Rows are points. Each copy is the shape, with its points in the same order, turned, moved and blurred by noise. Is it also mirrored, or only turned?

Shape:
[[-1.9  5.0  2.0]
 [-1.7  1.3 -4.2]
 [ 0.1 -5.9  0.9]
 [ 0.6 -4.4  7.4]
 [-2.9 -0.3 -2.2]
 [ 3.1 -0.9  1.3]
 [ 0.6  4.3 -2.4]]
Copy 1 (7 x 3):
[[ 0.0  6.2  0.1]
 [-5.8  2.2 -0.9]
 [-1.3 -4.2  2.4]
 [ 4.7 -2.8  4.2]
 [-4.6  1.3  0.9]
 [ 0.1 -0.8 -1.9]
 [-2.6  3.9 -4.6]]
Copy 1 is: only turned
Copy 2:
[[-2.8 -5.5 -2.3]
 [-2.8  2.5 -3.9]
 [ 1.7  2.9  4.8]
 [ 2.5 -2.9  7.0]
 [-3.4  2.5 -1.5]
 [ 2.8 -0.2  0.1]
 [-0.8 -1.7 -5.4]]
Copy 2 is: mirrored
Copy 3, 7 rows:
[[ 0.0  4.7  0.6]
 [-2.2 -1.6  2.8]
 [ 1.0 -4.7 -5.6]
 [ 4.1  0.7 -8.8]
 [-2.3 -1.0  0.0]
 [ 4.5 -1.2 -1.4]
 [ 1.1  1.2  4.2]]
Copy 3 is: mirrored

Shape:
[[-0.3 -0.5  4.5 -1.9 -0.8 -0.9]
 [ 0.4  3.6 -5.3  3.9 -2.4  3.8]
 [ 7.3  3.4  0.9 -4.2 -0.6 -2.5]
 [-0.1  4.0 -3.2  3.9 -3.2 -5.1]
 [ 0.5  2.9  5.6  1.9 -3.1  2.1]
 [ 4.4 -1.2  0.6 -3.2 -0.4 -0.2]
 [ 4.6  5.5  0.2  8.4 -1.6  3.1]
 [-1.5  0.0  2.5  6.1 -6.8  0.1]
 [-1.0 -4.0 -2.2 -5.3  3.4 -1.7]
 [-3.6  0.8 -1.1  1.0 -0.9  0.8]
 [ 0.5 -0.8  4.8  1.9 -1.4 -1.6]]
Copy 1:
[[-1.9 -0.2 -1.5 -1.7 -1.0 -1.6]
 [ 2.9 -0.5  2.4  8.5 -2.6  3.1]
 [ 4.6  0.5  2.5 -5.3 -0.5  2.8]
 [ 2.0  2.7 -3.2  4.1 -1.5  6.7]
 [-2.2  0.8  0.5  0.7 -6.6 -1.2]
 [ 0.5 -0.1  2.6 -1.8  1.8  0.4]
 [ 2.2  6.0  4.3  6.6 -7.3  2.3]
 [-6.0  2.5 -0.5  6.0 -4.2  3.6]
 [ 1.5 -2.8 -2.0  0.9  6.5 -2.2]
 [ 0.0 -2.1 -2.6  5.6 -0.8 -0.1]
 [-3.5  2.9 -1.6  0.3 -1.9 -0.2]]
Copy 1 is: mirrored
Copy 2, 11 rows:
[[-2.6  1.3  0.5 -1.1  3.7 -1.1]
 [ 2.7 -1.7 -0.1  3.8 -6.9 -0.8]
 [ 4.3  1.9 -3.2  0.1  5.1 -5.0]
 [ 2.8  1.0  3.5  0.0 -5.3 -7.0]
 [-2.3  4.2  1.1  3.8 -0.5  0.0]
 [ 2.6 -1.3 -0.6  0.0  4.0 -2.0]
 [ 4.9  4.5  2.3  6.3 -5.2  1.3]
 [-2.3  1.3  6.9  4.6 -2.8 -2.6]
 [ 0.6 -4.6 -1.2 -7.2  1.9 -1.4]
 [-2.2 -1.6  0.3 -1.0 -3.8 -1.1]
 [-1.4  2.7  4.3  0.1  1.8 -0.8]]
Copy 2 is: mirrored
Copy 3:
[[ 0.2 -0.4  0.1 -4.1 -0.8 -3.5]
 [-1.5  4.6  0.6  2.2  0.0  6.3]
 [-3.5 -0.8 -4.0  0.5 -7.5 -2.2]
 [-7.6  3.4 -2.0 -2.5  1.1  3.5]
 [-0.3  2.0  3.9 -5.2 -3.1  0.2]
 [-0.9 -2.4 -1.9  0.8 -3.0 -2.3]
 [-5.2  6.9  5.8  0.8 -4.0  3.5]
 [-4.6  0.3  6.0 -5.2  1.4  2.9]
 [ 1.3 -1.6 -5.5  1.3  3.5 -4.6]
 [-0.3  2.9 -0.6 -1.7  2.8  1.9]
 [-2.9  0.4  2.5 -3.9 -0.2 -2.7]]
Copy 3 is: only turned

Shape:
[[ 4.9  3.7  3.3 -0.1  2.4  2.1 -4.1  6.2]
 [ 1.1 -2.7 -3.0 -4.8 -0.4  1.5 -5.4  5.2]
 [-0.7  0.8 -2.9 -3.3  2.6 -6.2  0.7  3.8]
 [-0.5  0.4  6.2  1.7  1.8 -1.5  2.1  1.4]
 [-3.2 -4.0 -3.8 -3.2 -3.4 -2.4 -4.8 -3.2]
 [-1.6 -0.8  0.3 -1.2 -3.1 -5.0  1.1  0.4]
 [-2.5 -2.6 -3.6 -4.8  6.5  1.3 -0.8 -3.8]
 [ 1.2  3.4  0.2  4.2  2.7 -1.7 -0.3  1.4]
 [ 5.1 -6.7  3.9  2.8 -1.2  1.5  0.5 -2.1]
 [ 5.2  0.1  1.3 -2.3  1.4  0.7  3.9 -1.9]
 [-0.3  1.8  4.6  2.0  1.8  0.5  0.6  5.8]
 [ 1.3 -1.9 -1.4 -0.3  1.0 -5.4 -5.5 -2.7]
 [-2.4 -1.1 -0.8  0.3 -2.6 -4.8  3.8  3.3]]
Copy 1 (13 x 8):
[[ 2.5 -1.4 -7.2  3.3 -2.6 -8.5 -4.9 -3.0]
 [ 4.6 -1.7 -7.9  2.8 -1.5 -3.9  4.5  2.8]
 [ 5.0  3.5  0.1  3.6  2.0 -6.7  1.7  2.4]
 [ 1.2  0.3  1.5  1.7 -2.7 -2.8 -6.6  1.1]
 [ 2.2  3.8 -4.6 -0.5  0.0  2.5  4.6  5.6]
 [ 0.0  3.6  1.9  0.7 -1.4 -2.0  1.7  2.8]
 [ 8.2 -0.3 -2.9  3.7  4.5  3.9 -0.1  3.4]
 [-0.4  1.4 -2.0  2.5  2.9 -5.0 -5.5  1.2]
 [-2.4 -0.4 -3.4  7.1 -5.8  2.7 -4.2  4.0]
 [ 1.5  0.2 -0.8  7.4 -1.0  0.6 -2.2 -2.8]
 [ 1.4 -2.5 -0.7  0.8 -1.9 -7.0 -5.6  0.5]
 [ 2.3  6.8 -5.4  2.4  0.5 -1.0 -0.9  5.1]
 [-0.3  1.7  3.9  1.3 -0.6 -5.1  1.3  3.4]]
Copy 1 is: mirrored
Copy 2, 13 rows:
[[-3.9 -7.8  3.0  4.3 -2.8 -1.0 -0.8 -0.5]
 [-4.0 -7.4  0.9 -4.0  0.4  2.6 -0.5  6.2]
 [-4.8  0.8  0.0  0.3  1.2 -4.3 -0.3  7.6]
 [ 0.3 -0.6  3.5  1.8  1.2 -4.7 -3.0 -1.4]
 [-3.7  1.8 -0.8 -6.6  2.3  4.9 -2.5  5.0]
 [-0.7  2.2  1.5  0.2  3.1  0.1 -1.8  5.1]
 [-3.4  0.1 -2.5 -7.5 -1.4 -2.5  4.6  1.3]
 [-4.2  0.0 -1.7  4.1 -1.7 -2.3 -1.4 -0.3]
 [ 5.0 -0.6  2.8 -2.7 -4.1  0.8 -5.9 -0.7]
 [ 2.8 -0.5  2.1  0.4 -3.5 -1.8  3.5  1.6]
 [-1.1 -5.0  1.6  2.9  1.8 -4.7 -3.1 -1.2]
 [-5.3  3.7  2.3 -3.3 -2.7  2.4 -2.4  2.2]
 [ 0.1  1.5 -1.1  1.1  3.4 -2.4 -3.4  6.3]]
Copy 2 is: mirrored
Copy 3, 13 rows:
[[ 5.9 -5.4 -3.2  1.0  3.7  3.5 -1.1 -3.4]
 [-0.7  0.7 -1.4  4.1  6.5  4.6  0.2  1.6]
 [-2.5 -0.4  4.9 -0.7  1.5  6.4  2.7 -1.6]
 [-0.7 -3.4  1.4  0.5 -3.1  0.0 -2.7 -6.5]
 [-8.3  2.9 -1.6  1.5  1.6 -0.3  0.9  4.0]
 [-3.7 -0.8  2.0  1.7 -3.6  2.4  1.2  0.0]
 [-5.0  5.9 -0.6 -3.8  4.8  3.6 -2.8 -2.8]
 [ 1.6 -4.0  1.9 -3.2  1.3 -0.6  2.0 -4.2]
 [ 2.2  0.0  1.5  2.3 -1.3 -4.7 -8.4  0.1]
 [ 3.7  2.8  1.2 -2.9 -2.8  2.7 -3.5 -1.4]
 [ 2.5 -4.5  0.8  2.4  1.0  1.1  0.3 -7.5]
 [-5.1 -2.9  0.8 -2.7  2.0  0.9 -1.6  3.6]
 [-3.4  0.0  4.9  3.4 -2.4  1.4  3.2 -3.3]]
Copy 3 is: mirrored
Copy 4, 13 rows:
[[-1.7  2.8  1.6 -6.3 -6.3  5.3 -2.2 -4.3]
 [ 7.5  0.2 -2.3 -2.1 -4.5  4.1 -2.8 -3.3]
 [ 2.4  4.1 -3.3 -2.5  2.3  3.3 -5.4  2.1]
 [-2.4  4.5  1.4 -4.8 -2.0 -3.2 -0.7  1.1]
 [ 8.6 -3.4  1.0  0.9  2.0 -1.1 -2.3  0.5]
 [ 1.8  1.6  0.3  0.7  0.2 -1.0 -2.9  4.1]
 [ 6.6 -0.8 -3.6 -7.3  5.2 -0.1  1.3 -1.9]
 [-4.2  1.7  0.5 -2.8  0.9  1.0 -2.5 -2.7]
 [ 1.8  4.1  3.7  0.3 -2.3 -2.3  6.8 -2.4]
 [-0.3  2.4  0.1 -4.3  0.1  3.0  5.3  2.1]
 [-3.2  4.0 -0.9 -4.9 -4.9 -1.2 -3.1 -1.4]
 [ 5.0  1.4  4.5 -0.6  3.7  1.5 -2.8 -1.8]
 [ 0.2  3.0 -3.3  1.6 -0.5 -1.8 -3.2  3.8]]
Copy 4 is: mirrored
